Every row gives one point. The points of each table are mixes of a few directions, plus a little noise. How many directions does each table use, and how many do they share? Where both have some left over, give the other angles between the two spaces (their principal angles), to ten degrees, smallest first.
In the rows, zero is written as 128.

First (5 x 3):
[[ 76  80 154]
 [177 112  72]
 [ 90 119 160]
 [126  97 114]
 [169 233 140]]
Second (6 x 3):
[[145 138 157]
 [119  80 105]
 [ 67 109  25]
 [128 188 138]
 [164 174 195]
 [146  80 149]]
Directions: first 2, second 2, shared 1; angles 80

First (8 x 4):
[[123 131 127 128]
 [ 95 147 119 129]
 [ 71 160 112 129]
 [170 104 140 128]
 [249  61 161 127]
 [ 57 168 108 129]
 [ 98 145 120 128]
 [162 109 138 127]]
Second (6 x 4):
[[ 79  91  70  48]
 [173 172 116 155]
 [ 83 106 146 121]
 [165 115 173 161]
 [135 169 110 143]
 [133 115 153 140]]
Directions: first 1, second 3, shared 1

First (7 x 4):
[[152 174  89 155]
 [115 102 150 112]
 [180 227  44 187]
 [111  95 156 108]
 [ 98  70 177  94]
 [131 133 125 131]
 [111  95 156 108]]
Second (7 x 4):
[[142 129 119 128]
 [141 129 119 128]
 [190 134  86 128]
 [162 131 105 128]
 [194 134  84 128]
 [ 59 121 174 128]
 [  7 117 209 128]]
Directions: first 1, second 1, shared 0; angles 50

First (6 x 6):
[[ 99 239 169 249 221 155]
 [142  75 109  68  82 115]
 [138  88 113  84  95 119]
 [117 169 143 174 163 138]
 [137  95 115  91 100 120]
 [134 102 119 100 107 122]]
Second (6 x 6):
[[117 166 140 171 161 138]
 [103 233 173 242 216 151]
 [156  75 149  58  72 100]
 [131  77  80  80  93 127]
 [128 114 112 116 119 129]
 [133 102 114 101 108 124]]
Directions: first 1, second 2, shared 1

First (8 x 8):
[[165  49 187  26 172 108 149 137]
 [115 114 133 110 130  89 127 161]
 [ 52 132  91 192 105 179 180 126]
 [118 180  96 184 103 132 104 122]
 [128 167 111 153 111  90  91 147]
 [131 154 109 173 118 201 139  75]
 [108 166  99 178 106 136 119 125]
 [206  61 198   7 178  88 115 131]]
Second (9 x 8):
[[ 38 147 163 149  69  73 143  44]
 [175  72 129 140  86 183  95 196]
 [ 84 137 131  69 107  97 123  49]
 [107 173  81 115 179 108 114 111]
 [114 114 188 163 172 107 161  99]
 [122 138  64 116  91 147  73 157]
 [175  47 142 117 103 188  80 177]
 [201 137 151 106 186 135 197 153]
 [136 187 102 178 158 112 166 164]]
Directions: first 3, second 5, shared 1; angles 70, 90

First (7 x 9):
[[123 124  92 110 165  66 145 157 145]
 [160 141 144  72 126 113 112   7 107]
 [118 124 118 142 134 124 135 168 137]
 [117 123 125 149 126 138 133 169 135]
 [124 127 142 148 111 160 124 139 124]
 [134 132 157 139  99 175 114  99 113]
 [121 125 119 136 135 120 134 157 135]]
Second (10 x 9):
[[175 172 119  81 134 118 166 134  63]
 [140 138 124 133 150 171 112 140 127]
 [ 76  86 143 100 143  95 142 114 127]
 [149 131 110 128 136 171 101 140 151]
 [150 120 107 135 138 150 125 125 138]
 [ 98 148 158 137  90 104 105 140 142]
 [ 88  92 139 105 104  49 160 105 129]
 [ 88 108 151 150 122  90 144 112 126]
 [147 146 126 176 133 171 109 136 137]
 [169 141 103 136 128 162 117 135 137]]
Directions: first 2, second 5, shared 0; angles 40, 80
